Rows are points. Any point is a mix of the corners, with weights that add up to 1. It lies inside the corners' shape when no weight is negative. Say inside or outside, and name the corners with a negative weight.

Corners:
(1): [-95   5   8]
(2): [ 19 -20 -12]
(3): [ 34 -11  18]
(4): [33 65 15]
Points:
[ 21 -13   0] -> inside
[48 -2  5] -> outside (1)
[-66   5   9] -> inside
[28 26 14] -> inside
[46  9  9] -> outside (1)
[23 36 11] -> inside
[-16  27  11] -> inside
[-6 -3 -7] -> outside (3)
[-15  16  -2] -> outside (3)

Corners:
(1): [-16  30  35  56  15   7  40  26  -7]
(2): [-13  37 -46 -33 -19 -36 -34 -31 -95]
(3): [  3   2  93  59  34 -46  -5 -10  -1]
(4): [  1 -47  19  36  22  24  -4  -9  30]
(5): [-16 -49  32  41  33 -18  71 -21  12]
(6): [  4 -10  36   4  62  26  -7  -6  26]
(7): [ 41  -8  31  20  54 -25  -9  14  -6]
(8): [-35  24 -63 -21 -15  -9 -23   9  -4]
(9): [ 10   5 -15  -1 -56 -42  -4 -52  -8]
(10): [-13  10  -4 -31 -60 -59  25  -9 -67]
Points:
[-6 -5 27 26 25 -2 23 -4  3] -> inside
[ -6 -11   6   5  -5 -21  27  -1  -9] -> outside (2, 3)
[  1 -26  18  26  19   1   3  -7  10] -> inside
[-10   1  -1  13  -3 -18  10 -11  -6] -> inside

Corners:
(1): [ -4 -11 -51  43  22   7  19  25  -8  16 -64 -58 -15   1]
(2): [-25  -3 -47  40  -9 -29  42 -44  80  30 -20 -33  66  -3]
(3): [-21  -2 -70 -19   7 -31  -9 -33  94 -15  50  30 -49  56]
(4): [-15  25 -34 -28 -15 -42 -18  23   9 -39   4 -31 -53 -39]
(5): [ 36  15 -17  40 -37  10  73  35 -19  22  51  -4 -32  69]
(6): [-27  23   2   3  43 -26  15  33  22 -14 -17  23  30 -27]
(7): [-42 -45   3 -72 -26   8 -70 -15 -29 -19  -2  87 -35  18]
(8): [-41 -57  -9 -19   0 -44 -16  56   4   6 -13  -7  26  30]
(9): [ -6 -10 -10 -69  29 -18 -16   4  10  48 -86 -24  57 -94]
(10): [  9 -19 -37 -89  14  37  -2 -16  14 -57  27   2 -52 -37]
(11): [  4  51 -37 -11 -29  35 -12  23  12  -8   8  -6  31 -28]
(12): [ -6 -12  39  45  79  10  -4 -42 -12  51   1 -18  14 -49]
(13): [ 29  -7 -16  42 -36  27 -14 -16  10 -16  12 -23  14  70]
(14): [-30 -13  45  -9  12  16  40  33 -26 -13 -53 -58  10  22]
(15): [-14 -20  20  22   6 -14  61  74  30   7 -29 -35 -39   8]
Points:
[ -2 -13 -13 -30   7   8 -12  -1  -4   3  -8 -11  -4  -6] -> outside (2, 6, 15)
[-25 -15 -19 -18  -6 -12   2   4  32 -10  23   9 -23  24] -> outside (1, 6, 9, 13)
[ -3   1 -25  14  -2  -5  13   8  22  22  -4  -4  17   8] -> outside (4, 10, 14)
[ -9  -4 -20 -27  -7   0   2  11   0  -9 -19 -16   2 -13] -> outside (3, 12, 15)
[-18 -18  16 -16  10 -14  11  27  -3   1 -29 -19   2 -13] -> outside (1, 3, 11)
[-13  -5 -14  -4   7  -3  -3   2  20  -9 -13 -11   6  -2] -> outside (5)
[ -5  -2  -5  -2  18   8  -2  -2  -2   4  -7  -6 -15 -11] -> outside (2, 8)
[ -4 -20 -24 -12 -22  -4   2   9   7 -13  -2 -10 -25  31] -> outside (6, 11, 12)
